Each row is a point. The points of each table are mixes of a few directions, plus a little noise. Count the directions of each table, and those that both share. Where both have some left over, give the other angles between the two spaces (their principal angles), to ten degrees, smallest first.

First (6 x 2):
[[ 0.01  0.03]
 [-0.19 -0.51]
 [-0.14 -0.40]
 [ 0.18  0.51]
 [ 0.05  0.15]
 [ 0.08  0.22]]
Second:
[[ 0.10  0.27]
 [-0.30 -0.83]
 [ 0.04  0.11]
 [ 0.06  0.15]
 [ 0.08  0.23]
 [-0.02 -0.05]
 [ 0.04  0.11]]
Directions: first 1, second 1, shared 1

First (7 x 4):
[[-0.44 -0.15  0.07  0.00]
 [-0.50 -0.11  0.08  0.01]
 [ 0.05  0.15 -0.04  0.03]
 [ 0.24 -0.63 -0.22 -0.08]
 [ 0.72  0.03  0.04 -0.08]
 [-0.07  0.15 -0.14  0.07]
 [ 0.00  0.57  0.21  0.04]]
Second (5 x 4):
[[-0.50  0.04  0.00  0.30]
 [ 0.27  0.06 -0.13 -0.68]
 [ 0.28 -0.10  0.12  0.33]
 [-0.24 -0.02  0.05  0.35]
 [ 0.18  0.02 -0.05 -0.30]]
Directions: first 3, second 2, shared 1; angles 90

First:
[[-0.09  0.20  0.29 -0.32  0.05  0.03  0.23 -0.04]
 [-0.19 -0.14 -0.56  0.09 -0.22  0.10 -0.12  0.75]
 [ 0.06  0.03  0.13  0.10  0.11 -0.06 -0.09 -0.29]
 [ 0.57 -0.59 -0.16 -0.12 -0.43  0.09  0.44 -0.01]
 [ 0.02 -0.14 -0.31  0.44  0.03 -0.06 -0.39  0.01]
 [-0.26  0.49  0.57 -0.39  0.27 -0.02  0.18 -0.25]
 [ 0.32 -0.34 -0.13  0.08 -0.19  0.02  0.11 -0.08]
 [-0.02  0.10  0.18 -0.16  0.04  0.01  0.12 -0.08]
 [-0.41  0.39  0.01  0.26  0.34 -0.10 -0.48  0.00]]
Second:
[[-0.09  0.28  0.56  0.14 -0.32 -0.12 -0.16  0.24]
 [-0.42 -0.07  0.45 -0.08 -0.17  0.25 -0.37  0.25]
 [ 0.12 -0.15 -0.43  0.66  0.05 -0.22 -0.37  0.37]
 [-0.05 -0.10  0.28 -0.29 -0.36  0.02  0.07 -0.25]
 [-0.13  0.18 -0.36 -0.13  0.07  0.35 -0.01 -0.14]
 [ 0.05 -0.02 -0.09 -0.25  0.17  0.07  0.25 -0.21]
 [ 0.54 -0.12 -0.12 -0.09  0.29 -0.48  0.61 -0.31]
 [-0.02  0.00 -0.29  0.05  0.29  0.12 -0.02  0.06]]
Directions: first 3, second 5, shared 1; angles 30, 80

First, 10 rows:
[[ 0.40 -0.08  0.22  0.09  0.49 -0.15 -0.14  0.45 -0.07  0.14 -0.22]
 [-0.06 -0.02  0.32  0.11 -0.31  0.28 -0.26  0.03  0.33 -0.41 -0.01]
 [ 0.17  0.38 -0.25 -0.18  0.10 -0.55  0.80  0.17 -0.24 -0.01  0.27]
 [ 0.37 -0.06 -0.19 -0.62  0.29  0.05 -0.02 -0.17 -0.08  0.28 -0.04]
 [-0.07 -0.14  0.17 -0.10 -0.15  0.26 -0.46 -0.04  0.34  0.09 -0.18]
 [-0.01 -0.28 -0.12  0.14  0.26  0.36 -0.23 -0.26 -0.40 -0.11  0.01]
 [-0.25 -0.04 -0.07 -0.11 -0.20  0.19 -0.16 -0.22  0.11  0.07 -0.02]
 [-0.05 -0.05  0.04  0.38 -0.53 -0.07 -0.16 -0.23  0.37  0.07  0.03]
 [-0.36 -0.07  0.16  0.19  0.04  0.16 -0.31  0.23  0.08  0.03 -0.19]
 [-0.14  0.38 -0.34  0.12  0.00 -0.52  0.93  0.05 -0.44 -0.16  0.40]]
Second (11 x 11):
[[ 0.35  0.10 -0.02 -0.36 -0.07  0.21 -0.08 -0.22  0.17  0.22 -0.09]
 [ 0.08  0.15  0.15 -0.02  0.09 -0.20  0.12 -0.08  0.05 -0.04  0.40]
 [-0.62  0.48 -0.02  0.78  0.63 -0.06  0.30  0.27 -0.74  0.49  0.19]
 [-0.12  0.01  0.09  0.25  0.30 -0.09 -0.10  0.05 -0.15  0.22  0.13]
 [ 0.01 -0.21 -0.15 -0.38 -0.46  0.03  0.09 -0.03  0.23 -0.49 -0.17]
 [ 0.46  0.08  0.19  0.34 -0.28  0.06  0.05  0.13  0.17 -0.26 -0.16]
 [-0.42 -0.36  0.10  0.52  0.29 -0.30 -0.22  0.26 -0.17 -0.10  0.09]
 [-0.13 -0.30 -0.26 -0.51 -0.31  0.11 -0.06 -0.07  0.16 -0.23 -0.28]
 [-0.34 -0.36 -0.24 -0.58  0.14  0.00 -0.28 -0.19  0.03  0.19 -0.03]
 [ 0.42 -0.05  0.19 -0.11  0.04 -0.01 -0.24 -0.15  0.26  0.13  0.10]
 [ 0.30  0.44 -0.04  0.08 -0.34  0.24  0.41  0.04 -0.01 -0.14 -0.17]]
Directions: first 6, second 5, shared 3; angles 60, 90
